Each row is a point. Each copy is the shape, with its points in the same order, stretched, turned, moved and blurred by noise. Say if it was mirrored as well.

Shape (8 x 3):
[[-0.31  0.56 -0.35]
 [ 0.07 -0.44 -0.33]
 [ 0.44 -0.21 -0.58]
 [-0.29  0.32 -0.11]
 [-0.15  0.16 -0.08]
 [ 0.10 -0.26  0.08]
 [ 0.04 -0.09  0.06]
 [-0.12 -0.12  0.48]]
Copy 1:
[[ 0.46 -0.44  0.02]
 [-0.29  0.18 -0.40]
 [-0.03  0.47 -0.55]
 [ 0.21 -0.31  0.13]
 [ 0.13 -0.07  0.14]
 [-0.29  0.25  0.07]
 [-0.14  0.15  0.12]
 [-0.26  0.08  0.44]]
Copy 1 is: mirrored
Copy 2, 8 rows:
[[ 0.35  0.03 -0.61]
 [ 0.19  0.39  0.27]
 [-0.04  0.78 -0.33]
 [ 0.11 -0.11 -0.21]
 [ 0.04 -0.10 -0.15]
 [-0.27 -0.04  0.35]
 [-0.26 -0.14  0.14]
 [-0.44 -0.62  0.52]]
Copy 2 is: only turned
Copy 3 (8 x 3):
[[-0.34  0.76 -0.68]
 [-0.23 -0.25 -0.35]
 [ 0.14  0.02 -0.63]
 [-0.32  0.46 -0.36]
 [-0.18  0.30 -0.31]
 [-0.01 -0.20  0.02]
 [-0.07  0.04 -0.04]
 [-0.15 -0.09  0.29]]
Copy 3 is: only turned

Shape, 9 rows:
[[-0.31 -0.19  0.11  0.24]
 [-0.33 -0.37 -0.19  0.53]
 [ 0.38  0.16  0.34 -0.06]
 [ 0.15 -0.68 -0.67 -0.18]
 [ 0.19  0.31 -0.09 -0.02]
 [-0.43 -0.32 -0.31 -0.18]
 [-0.17 -0.23 -0.42  0.20]
 [ 0.27  0.06  0.13  0.15]
 [-0.12 -0.09  0.12  0.09]]
Copy 1, 9 rows:
[[-0.01  0.14 -0.01  0.30]
 [ 0.40  0.02 -0.16  0.57]
 [-0.49 -0.06  0.50 -0.44]
 [ 1.03 -0.33 -0.22 -0.37]
 [-0.37 -0.35 -0.04 -0.25]
 [ 0.24  0.01 -0.47  0.07]
 [ 0.41 -0.26 -0.23  0.23]
 [-0.18 -0.13  0.36 -0.12]
 [-0.16  0.02  0.04  0.06]]
Copy 1 is: mirrored
Copy 2, 9 rows:
[[ 0.03 -0.27  0.28 -0.12]
 [ 0.45 -0.36  0.31 -0.09]
 [-0.58 -0.42 -0.23  0.24]
 [ 0.62  0.62 -0.13  0.54]
 [-0.25 -0.16 -0.44 -0.13]
 [ 0.30  0.41  0.20 -0.14]
 [ 0.48  0.04 -0.05  0.01]
 [-0.25 -0.45 -0.20  0.14]
 [-0.13 -0.22  0.12 -0.05]]
Copy 2 is: only turned
Copy 3:
[[ 0.18 -0.36  0.37 -0.14]
 [-0.07 -0.27  0.72 -0.36]
 [ 0.48  0.18 -0.28  0.76]
 [-0.47  0.48  0.11 -0.63]
 [-0.21  0.12 -0.38  0.60]
 [-0.36 -0.17 -0.19 -0.70]
 [-0.42 -0.06  0.20 -0.22]
 [ 0.30  0.10 -0.01  0.57]
 [ 0.19 -0.17  0.11  0.04]]
Copy 3 is: mirrored
Copy 4:
[[ 0.27 -0.03 -0.22  0.04]
 [ 0.07 -0.16 -0.47 -0.07]
 [-0.02  0.27  0.36  0.36]
 [-0.30 -0.35  0.17 -0.53]
 [-0.07  0.48  0.16  0.08]
 [ 0.28 -0.09 -0.05 -0.46]
 [-0.04  0.02 -0.21 -0.27]
 [-0.09  0.20  0.12  0.28]
 [ 0.19  0.06 -0.02  0.06]]
Copy 4 is: mirrored
